Rows are points. Examples show where two turns around zero, p and q, send a point. Write where each new point lands after one turn and then the other. Backwards means that the second turn is done in reverse. Each puzzle has new turns, and all numbers are rounded.

Turn p:
[ 16 -61  18] => [ 59 -14 -24]
[ -6   0 -48] => [-24  25 -34]
[-38  38  15] => [-42 -28  24]
[27 23 14] => [ 6 17 33]
Turn q:
[ 28   3 -53] => [16  1 58]
[ 20 -35 -45] => [35 30 39]
[-36  16  30] => [-36  -2 -34]
[-4 -1  6] => [-2  1 -7]
[-8 17 63] => [-13 -31 -57]
Where do these land?
q, then p: [-33   3 -25] => [-28 -25  18]
p, then q: [ 12  -4 -26] => [-17 -11  20]
p, then q: [-10  30 -22] => [-36  10  -9]
q, then p: [ 31 -29  73] => [ 14  70 -45]

Turn p:
[28 43 44] => [53 35 23]
[ 23 -68  10] => [ -1  -4 -72]
[-8 23  9] => [12 -1 23]
[-23 -10 -50] => [-53 -18   6]
[-15  10 -44] => [-42  -4  21]
[-4  2 31] => [30 -7 -1]
Turn q:
[ 8 33  9] => [ 1 20 29]
[-18 -56  19] => [ 28 -16 -53]
[-3 32  5] => [ 5  8 31]
[ 36 -42  20] => [ -4  29 -51]
[-23  34 -53] => [-29 -41  44]
Where do these land?
q, then p: [ 29 -22 -44] => [-27 -48  14]
q, then p backwards: [-20  18  45] => [12 29 42]
p, then q: [16 -8 54] => [-49  29  -4]
p, then q backwards: [-19 -28 -42] => [ 15 -16 -49]
p, then q: [ -6  41 -13] => [36 23  6]

Turn p:
[ 41 -57  -8 -22] => [ 67  -4 -21  22]
[-41  23  22 -23] => [-26  11  49   7]
[ 28  14 -38   6] => [ 13   8 -26 -39]
[-13  52  33 -31] => [-33  51  35   4]
[-14 -36  23  54] => [-22 -50 -26  36]
[-41   8   6  15] => [-32 -22  22   0]
[ 40  -4 -38   2] => [ 32   6 -34 -30]
Turn q:
[ 25 -31  55 -40] => [-10 -23 -55  50]
[-19  14 -18  24] => [ 11   4  31 -19]
[ 36  17  -4 -38] => [-16  39 -33  12]
[ -6  38 -29  58] => [ -4  21  70 -19]
[-49   5  24   6] => [ 48 -23  13   8]
[ 13 -43 -29 -10] => [-30 -18 -26 -33]
Where do these land?
p, then q: [-12   9  34 -18] => [16 -4 31 22]
p, then q: [ 33  29 -11 -37] => [ 7 55 -4 19]
q, then p: [ 60 -42 -31  52] => [-22 -41  78  28]
q, then p: [-49 -21   5  -5] => [ 48   6 -20  13]
q, then p: [-32  25   3   8] => [  3  29 -24  17]

Turn p:
[ 37  21  12  26 -16  55] => [ 11  35  50  29  -8 -34]
[-56  13 -10  11 -22 -23] => [  8 -42 -27 -20 -37 -14]
[-27 -15 -32  -2   5 -27] => [ -1 -15 -34 -36   4   0]
[ 18 -25  22  27  17 -65] => [ 17 -51   7  -7  55  25]
[ 45 -13  10 -22 -36  62] => [ 19  68   7  52  -1 -15]
[ 32 -12 -12  11  20 -14] => [  4   8  15 -17  37   8]
[  5 -16  19  -2   2  76] => [-31  41   7  47  -3 -39]
[-30   6  15  -1   4 -49] => [  1 -51 -14 -10  -6  25]
[-24  40 -25 -46  25 -14] => [-28   8 -10 -37 -41  42]
Turn q:
[ 28  15 -11  50 -35 -29] => [-50 -26 -45   2 -13 -17]
[-25 -23  33  48  22  10] => [  0  12 -20  30 -22  57]
[-36  35  44 -39  16  52] => [26  3 57 41 51 27]
[-26  -8  15  -3 -40 -47] => [-18 -44  24  -2 -44  -2]
[ 12   4 -20 -29 -25  -9] => [ -7  -6  18 -18   1 -37]
[ 52  -7   7   3 -20  52] => [-14  46 -13  39  18 -40]
[ 32  -3 -23 -31  14 -45] => [ 32 -20 -16 -37  -9 -40]
[-32 -14   1  -4  37  42] => [22 39 17  1 16 43]
[ -6   2 -46   5  30 -26] => [  8  -4 -21 -55   3  11]
Where do these land?
p, then q: [ 24  20  21  54 -47 -19] => [ 23  -1 -45  41 -37 -36]
p, then q backwards: [-16  15  23 -41  55  30] => [-31  -7  -5  52 -49  24]
q, then p: [-46  -2  32 -48   3  13] => [-3 -7 37 61 20  1]
q, then p: [ 33 -26 -41   6 -20 -63] => [ 46   7 -65 -18 -12  32]
q, then p: [ 36 -27   4   7 -38   4] => [ 34 -38  -6 -23 -19  -2]
p, then q: [-15  25 -31 -18  16  23] => [-17 -24  43  -5  13  -7]
q, then p: [-41 -21  -4   4  21  37] => [-19  20  36  26 -35  -8]
p, then q backwards: [ 25  16  -3  38  11 -24] => [-25  21  -9 -42   5  -6]

Turn p:
[ 12 -11  19  12 -19 -16] => [16 -2 27 -2  1 19]
[ -4  -3   5  14 -10  16] => [  6  13  13   4  -6 -12]
[  4  -8  -7 -25  27  15] => [-17 -23 -16   7  14 -21]
[  2  22   9 -20  22  11] => [-17 -14 -19  26  -8  -3]
[-12  -3 -40 -19 -68 -11] => [-39  27  24 -60 -13  15]
[17  7  4 22 24 -5] => [ 30 -13 -14  10  -7  -2]
[-21  -4  10  16  24 -11] => [ 19  13 -17  16  21   4]
Turn q:
[-33  14  11   1 -31   9] => [34 -3  2 21 -6 28]
[-15   6 -19   0 -22  -4] => [21 -6 -9 11 20  6]
[  4 -14   1 -15  22  13] => [-30  -1  -8   6 -10  -2]
[ 21 -31  -8  15  -7  28] => [-27  32   2  -4  21  18]
[ 18   0 -18  18  14  24] => [-13  35 -12  -1   7 -13]
[ 25  18  29 -28   5 -38] => [  3 -37   3 -44 -25  -9]
[-20   8   3  10  20 -32] => [ 11 -19  22  11  -6 -30]
Where do these land?
p, then q: [-20 -21 -18   8 -11  12] => [  9 -24  -7  -7 -20 -18]
q, then p backwards: [13 11 19 13 -9 13] => [ -5   8  -8  19 -22 -10]
p, then q: [ 13  -3 -12 -76  28 -12] => [-37 -13  12  69  24  -1]
p, then q: [  3  14   2  15 -11  11] => [ 19   1   1 -14   3  11]
p, then q: [ 13   8  -1   2 -10 -20] => [ -9   8 -12  -1  -2  21]
p, then q: [16  0 -8  8 20 -7] => [-17   0  -5 -10  20  -1]
p, then q: [-58   6  -4  15  -5  10] => [ 40   5 -21   1 -18 -37]
p, then q: [ 21 -16  23  14  -2  -7] => [-19  14  17 -21 -10  10]

Turn p:
[ -6 -21 -25 -17 -14  31 -30 -52] => [ 44  36 -17 -34   8  33 -15 -11]
[-19   5  44  44  47  33  -2 -32] => [-13 -19 -58  36  44  31 -20  -7]
[ 36 -29   8  -8 -42  23 -25  38] => [  0  -2  15 -60  30 -27  23  25]
[-23 -34  52 -24  -3  16 -13 -30] => [ 22  33 -50   5  33 -10  28 -12]
[ 37  16 -34  -3  -1 -46  35 -24] => [  8  15  38  29 -45  15 -11  41]
[-44  46 -38  28  33 -41 -32  34] => [-60  -9  27  12 -30  -3 -49 -58]
[ 45  31 -31 -17   1  33 -13   7] => [ 18 -16  55 -20  22  32  -4   5]
[ 47  -3 -35   3 -34  13  41  36] => [ 14 -43  39 -32 -25  -5  15  48]
[-24  39  33  16 -30 -37  -4  18] => [-11  -4   8  30   3 -64 -26 -11]
[-12 -17  -3 -11  30  25  39   7] => [  5 -29 -20   8 -15  27  36  -7]
[-36 -33  29 -12  12 -52   3  -1] => [-28  39 -34  25 -25 -28  25 -13]
Turn q:
[  5  20  22  41   6  18  63 -33] => [-37  38  36  40  33  33   9   1]
[ -7  -8  43 -44 -38  44 -42   5] => [-19  -9 -49  -7  16 -72  23  15]
[  8  52 -28 -20 -26 -20   8  11] => [  7 -19 -11 -13  35  16 -54  10]
[  4  -9  -6 -30  37   3 -28   4] => [ 12 -20 -24 -17 -28   9  23  21]
[ 61  10  30  29 -15 -24  -2  57] => [  9  71 -41 -20  -5   8 -38 -30]
[-50 -31 -15  23  10   9  53 -10] => [15  3 75 13 14  2 32 -3]
[ -2 -11  67 -42   7 -21   1  -7] => [-49   7 -17 -54   5 -10  34  -3]
[-19   5 -53 -22 -28  32  -9  19] => [ 50 -35  -4  16  26 -27 -13  18]
[ 18  22   2  -4  -1  19 -27  -2] => [ -7  -2 -34  15  -6  -5 -12  18]
[ 11 -49 -76  51  22 -16  -3 -44] => [ 36 -36  36  57 -49  41   6 -49]
[-30  -2  14  18  25 -45 -14   1] => [-17   2  33 -31 -42   4 -11   0]
Where do these land?
q, then p: [ 26  29   5 -21 -23   0  57  18] => [-17 -11  14  20  21  59   9 -34]
q, then p: [ 39 -19 -40  43  12 -18 -33 -44] => [ 36   2 -42 -43  11  -3 -52  33]
q, then p: [ -6  -1  23  14 -24  38 -12  13] => [-29   1  18  24 -23 -13 -26   1]
q, then p: [ 32  30  38  37  29  -7 -31   1] => [ 24 -22  18 -26  -5 -29 -45 -40]
p, then q: [-50 -26 -34 -27  61 -41  25 -34] => [-13 -13  22  79  54 -27 -39  -2]
p, then q: [  8 -22  38 -16 -34 -27  36 -22] => [ 25  31   4 -14  12  32 -50 -20]
q, then p: [  6  -8 -19 -48 -39  53 -34  39] => [-49  21  45  -9 -51  29   6  37]
p, then q: [-16  -9 -13  11   9 -32  -6  23] => [-13 -21  25  -8   9 -27 -14  -2]
q, then p: [-41  44  44   9 -32   4 -32   3] => [-44  30   9   5 -17 -45  -8 -49]
q, then p backwards: [  2 -18 -42  -3  41  30  30   3] => [ 30   5   1 -40  12  25  39 -27]

Turn p:
[ 17  12 -27  18 -29  14  40   2  18] => [  5   2 -14  33 -31 -10  11 -30 -32]
[ 28  34  -5  -1  -1  17 -60  36 -29] => [-30 -41  69  -3  -6   8  13  21  -2]
[ 20 -34  -1 -28  43 -15   8 -28  57] => [ 23  21 -27 -58  34  -2  24 -41  -7]
[-34  46 -32  13  32 -41 -57  25 -30] => [-30 -34  24  29  33  34  46  37  51]
[-10   5  49   8 -33  -6  12   9  20] => [-28  13 -17   9  12 -37 -32  10 -20]
[  3   2  50 -13 -30 -24  35  19   8] => [  1  -6 -18  16  26 -49 -41   1 -20]
[ 19 -57  -7  10 -16  -1  37  -9  41] => [  8  11 -47 -18 -10   5 -23 -55 -28]
[ -5   9   6  19  15  56  18 -19 -19] => [ 12  19   3 -10 -59 -15   8  21   9]
[ 10   8 -32  15 -10  -9  42 -11 -56] => [ 48 -28 -14  42 -32  17  -1  15  -3]
[-57  25   2 -67 -10  23 -11   0 -52] => [ 32  37  64  34  13  -4 -26  31  49]
[-11 -47  17  15  23  -5   5   9  31] => [-18   4 -39 -37   4  -3 -15 -25  19]
[ 20  -3 -21  10  16  -7 -70 -34  11] => [-21   3  18 -39  15  56  35  15 -17]
Turn q:
[ 24 -52  -6 -16  27   4 -36 -29 -30] => [ -7  30  -5  25   7 -52 -49  18  18]
[ 20  48  -8 -42  22   7  -4  35  32] => [ 62 -24  -6  14  20  34 -13  -9 -31]
[-28 -14  -4  38   3  29 -27 -22  32] => [  3   4 -13 -33 -11   2   9  50  39]
[ 12  42 -56 -21  17 -31   1  22  29] => [ 72 -26  -8 -11  -3  -6   4 -42 -14]
[-56 -19   8  26  28  39 -24  23  18] => [ 15  18  33 -34  25  15  13  56  32]
[ 32 -39  30  29 -17  27  50  38  -3] => [-28  18  48  45 -47  36  14  10   1]
[  5 -43 -47   9 -56  -4 -10 -35 -31] => [-44 -33   6 -10 -38 -58 -23 -11  31]
[ 30  14   7 -23 -54 -40  27  34  46] => [ 11 -59  -8  51 -16  21  45 -33 -10]
[  0  20  38 -13   1  16  20 -38 -17] => [-36  14 -26  -4   6  13  -9  13 -42]
[-44  26   8 -11  -9 -43  35 -31 -13] => [-27  -2 -18 -31  19 -22  44 -25 -41]
[  1  19  15 -19   8   9 -29  21 -11] => [  8  -4   2   6  37  21 -23  -3   2]
[  4  -1  16  43  31 -12  -4 -18 -51] => [-28  65  -6 -17   2  -3 -13 -22  14]
Where do these land?
q, then p: [ 35  12  -4   1 -36  16  52  53  11] => [ -8  23 -10 -11 -55  -3 -56  24 -30]
q, then p: [ 40  10 -30 -19  10 -26 -21 -41  -1] => [  3 -16   0  10  19  63  25  -2 -25]
p, then q backwards: [-28 -30 -10  -8 -29 -33 -38 -11 -10] => [ 10  25  45  -1   5  31 -28  23 -20]
p, then q: [-29 -11  43  -4 -16   5 -39 -50  20] => [ 32 -12  13 -29  54  34 -21 -17 -21]
q, then p backwards: [ 53 -42 -15 -19  58   3 -33  -7 -14] => [-46   0  31 -39 -40  13  55  -6 -22]
p, then q: [  6  17   7 -12  12 -27  50  57  12] => [  9  32 -27  11 -22 -54  34 -11  24]
q, then p: [  2  28   2  26 -17   1 -52  -8  18] => [ -3  25  13 -18  -3  15  24 -54   0]
q, then p: [-63   3  -7   9  -5  10 -28 -22  11] => [ 22  -4  11  -8  37 -21  -1 -45  33]
p, then q: [39  0 -5 41 16  3 76 28 -2] => [-25 -23  -1  15 -51 -66   8 -31  26]
q, then p: [-48   6  -2  -9  -8  38 -15 -32  13] => [  7 -18  28  -2  24  -6 -21 -37  42]
q, then p: [ -6   8  22  -6  15  11  48  33 -58] => [  7  21  14  -4 -13 -27 -11  76  18]

Turn p:
[-34  -4 -34  11 -61   9 -14  15  21] => [ 39  37  -3  16  29   3 -15  49 -22]
[ 38 -26   0  20 -19 -20 -13  35 -18] => [ -9   0  47 -28  -7 -32  -3  29  -6]
[  4 -31  10 -15   9  21 -26  -6  29] => [-11 -12 -19 -14  -8  11   0   3 -49]
[27 38 -9 -3 23 -9  1  1 20] => [  9 -14   9  -1  25 -15  14 -43  -1]
[-34  38  30  -8 -15  24   1   8 -35] => [-16  26 -43  30  -5 -29  -3   7  33]
[  8   7  19  -2  13  -5 -32 -14  17] => [ -4 -24 -24 -23  12  -8   7  -7 -11]
[-38   1  21   2  34 -26  24  37 -29] => [  3  -9   2  25 -46 -11  45  11  38]
[-29  27 -28 -18 -17  11  -5 -75 -27] => [  7 -11 -40  24  29  35 -61  -6  36]
[  4   5  16 -39  15 -53  28  13   4] => [ 41 -13   7 -13 -46 -14  11 -32  19]
[ 19 -38 -34  -9  -3  11  15  -1  43] => [ 15   8  30  -5  -1  35  -7 -10 -52]
[  1 -14  13 -11  18  47 -18  21 -38] => [-54  -6  -8  29 -21 -21  -7  13 -15]
[ 34  -3  -4  72   4  -9  41 -35  15] => [-21  20  42 -42  38  48  20 -16  29]
Turn q:
[ -9  10 -68 -26 -37 -21  -9  39  21] => [ 14  29 -10   9  38 -65  45  18  12]
[  4 -44  41   0   3  21 -21   3 -12] => [ 35 -22  -2 -13  -7  29 -17 -10 -39]
[ 14  30  25   1  24  -2 -25 -22  13] => [-35 -14   8 -29  -7  -4 -24 -24  -2]
[ 56 -45 -46 -26 -30 -22 -14   6 -33] => [ 21 -12 -32  41 -28 -46  47  -2 -48]
[-10 -25  17  11 -29 -23   5 -31 -16] => [ -7  20 -24  26   4  33  -2 -12 -28]
[  4  19  30   7   4 -15  14  17 -14] => [-21 -21  10  -6   8  28  19   3   5]
[-9 60  6 13 13 49 26  4 45] => [-14  23  23 -58 -15   4 -14  20  61]
[  7 -16 -30  22  -5  -7 -29  -8 -39] => [ 14   6  17  39 -12 -14  13 -36 -20]
[-22  12   7 -23  24  27   8 -12  -7] => [ 12 -17 -11  -7  -2   7 -26  -9  37]
[-36  -1  17  22  32  -8  44   4  40] => [-17   9  21   1  21  29 -39  51  22]
Where do these land?
p, then q: [ 23 -36 -26  -3  11   1   9   1  16] => [ 20 -17 -12 -10 -12  35   2 -24  -6]
q, then p: [ 11 -22 -45  -7 -11  17  57 -76   2] => [ 41  30  20  11  84 -23  -3  37  -2]
p, then q: [ -8   4  15 -13   9   5 -12   6  46] => [  0  -8 -14  35 -29  -6  16  -2  17]
p, then q: [-21  17  33 -30   2  29 -55  13 -18] => [  4  19  19  62  32 -31  21   3  -7]
p, then q: [-19  50  -1  36   2   4 -12 -16 -27] => [-12   6  34   2  14 -23 -40  39   9]
p, then q backwards: [ -7 -34  26  13 -12  -4  20 -45  18] => [ -3  11  50   7 -24  28  21 -14  14]
p, then q: [  5   6   5 -43  28 -10 -25  -1  14] => [  9   9 -20  42 -17  -6   2  -7 -30]
p, then q: [ 58  31   9  38   5 -11   1  15   0] => [-38 -31 -28   3  27  19 -41  14   8]
q, then p: [ -3 -13  29 -23  38  -1   8  23   7] => [-15 -18  12  -2 -31  -3   3  21 -39]
p, then q: [  3  10 -27   0 -46 -11  46 -13 -26] => [-29   4  19 -63  -2 -12  -9 -20 -11]
q, then p backwards: [-50 -22 -11  13 -21  29  -9  35  -3] => [-12  23 -36  14 -34 -31  21   2  34]
q, then p: [  8  10  -6  18  -4 -48 -27  59 -29] => [-31   6   7 -12 -51  34  31 -14  42]

Turn p:
[-24  23 -22  41 -16 -14 -31   9 -68  -9 -16] => [ 49  -9  25  -4   9 -16  30  21 -28 -18 -62]
[ 43   1  16  65  -9 -15  13  -6 -16   9  26] => [ -1 -20  11  35  14 -18  61  -7   0  43  -4]
[-14 -22  12 -13 -16  44 -19 -21  14  19  20] => [ -6  -5  -6   5  15  15 -20  19  60  -7   2]
[ 51 -20 -34 -27  -6  -5  23  20  21 -21  26] => [-51  24   9  11 -25  48  18 -21 -11   7  13]
[ 17 -26   4 -19 -16 -30   8  -6   4  -4  -6] => [  3   5  14  13 -37   7   7  -8   2  -5  27]
[-33 -15  18  16   3   2  14   1  36 -18  -6] => [ 18  25 -27  15  -1 -13 -30 -14  10  22   3]
[-28  -3   8 -23  12  -4 -23  13  33  51   7] => [ -4 -21 -29 -47 -18  -8 -19 -12  40  -4   3]
[ -4 -17  10   2 -12   8  26  15   2 -13 -69] => [ 17  50 -13   2 -18 -24  -5  39 -22  -1  24]
[-29 -12 -29  -8   3  12  26 -18 -18   4  14] => [-24  -5  11  20 -12  -7 -32  12   2  -9 -32]
[ 62  20 -14 -24  17   1 -27 -20  35 -20 -59] => [  3  21  34 -49  13  36  -3  18 -34  23  64]
[-26  34  15 -19  -4  -1  11   5   3  11  35] => [ -7 -39 -37   7   7   6 -15 -15  -1 -19  -9]
[-16  36  15   8  43   2 -21   7 -47  -9  28] => [  4 -27   9  -9  51 -24   6 -29 -17 -33 -30]
Turn q:
[  8 -39  20 -36   3   1 -42  34 -30   6 -25] => [ 18 -46  46  -3   0  31 -39  17  -5  20   1]
[ 12  33 -36  36   5  -8 -23   7  18   9 -26] => [  2  19 -12 -19  23 -20   7  25  52  10  17]
[ -6  47  11  29  16  19  52  35  26 -18  -5] => [ 30  17 -50  15  -1   8  65   5   1  18  16]
[-48  -9  23  28  28  17   0 -12  11 -15  36] => [ -8   7 -23  64   7  17   4  -6  -1 -37  -3]
[ -3  23  28 -32  21 -33  25  27  22  32  31] => [  9 -35  11  12 -52 -19  46 -11  -1 -15  25]
[ 13  34   6 -22  -9  44 -46 -16 -38 -15 -16] => [  3  29  34  14   1  17 -26 -16  25  57 -28]
[ 31  10 -19   8  33 -13  40   8  23 -15  13] => [ 20  17 -11   0   1 -41  38  24 -26  -6  13]
[-19   6  21   3 -76 -30 -17   3 -20 -35 -14] => [ 22   1 -39 -35 -31  29 -57 -32  14   4 -12]
[ 14 -49 -12 -16   0  23 -16 -27  27  26 -30] => [-38   5  43 -23  37  17 -13   7 -18  -8  28]
[ 13   7 -26 -19  26   6   3 -54   7  -2  38] => [-34  38  25  23  -6 -46   4  -5 -18 -11 -11]
[-12 -12   7  -7 -17  23   3  14  -7  -1  43] => [ -5 -24 -13  29   5  -5  -9 -34 -19   8  -3]
[ 15 -37   1  24 -18   2   2 -36 -16 -15   2] => [  1  18   1 -16  30   3 -27 -12 -22 -27 -27]
[-26   3 -28   7   3 -23  23  14   4   8 -30] => [-18 -11 -31 -24  -9   5  14  37   8  -2   3]
[  7 -16   5  -4 -14 -29  -5   3 -27  35 -16] => [ -2 -34  19 -37  -5   4  -6   1  12 -12 -19]
Where do these land?
p, then q: [-40   0 -41 -21 -23 -38  15 -47  44  -1 -12] => [ -5 -24  28 -19  39  12 -54 -48  33  20   8]
p, then q backwards: [-15   8 -14   0 -13  34  13 -22 -14 -53   9] => [-13 -34  10  15  26  32 -22 -17 -18 -33   2]
p, then q: [  5  16  30 -30  -8  12 -19  24  18  -2  41] => [-33  37  -7  27  20 -15  -4  14 -32   4  10]
p, then q: [-20 -25  26  -6  53  -1   1  -5 -14  19 -20] => [ 14   6   8   0 -53 -17 -24   7  11 -34  14]
q, then p backwards: [ 20 -29  34  -8  27  -9  16  18 -54  16 -40] => [  3  36 -48  12 -30  -9 -48 -20 -35   3  -3]
p, then q: [  0  36  -1  37 -11  38 -26   7   0  43  28] => [-24 -23  13 -10  15  10  29  54 -32   1  33]
q, then p backwards: [ 34 -13 -38  -8  26 -23  19   5   6  16 -32] => [ 23  15  -9   9  13  16 -11  -2 -25  35 -49]
q, then p: [ 25  19   8  22   5 -41  20 -47   8 -21  25] => [ 27 -13   8  15  -3  32   2  -4 -66  -1  20]
q, then p backwards: [-23  -6  23  15   5  -5   3   6  38 -20  -7] => [ 10   2  26 -32 -29   4   2  10  10 -20  -7]
q, then p backwards: [ -2  -3   3  -1   7 -12 -44  21  -3 -37 -18] => [-26  -9   3  -6 -24  12  -7 -39  22  -9 -24]
p, then q backwards: [ 53 -45  12   8   8   4 -13  16 -26  32   0] => [ 13  41  -8  -3  32  -4   8 -20  30  53  -9]
q, then p: [-38  12 -33   1 -37  32   7  38 -21   7  24] => [-10  -1  28 -26 -40 -20 -23  19  30  29 -38]
p, then q backwards: [  1  28  -9  -9 -39  10   8 -14  18   1   1] => [-33 -16   5  -3   5   4   2  30  -6 -17 -23]
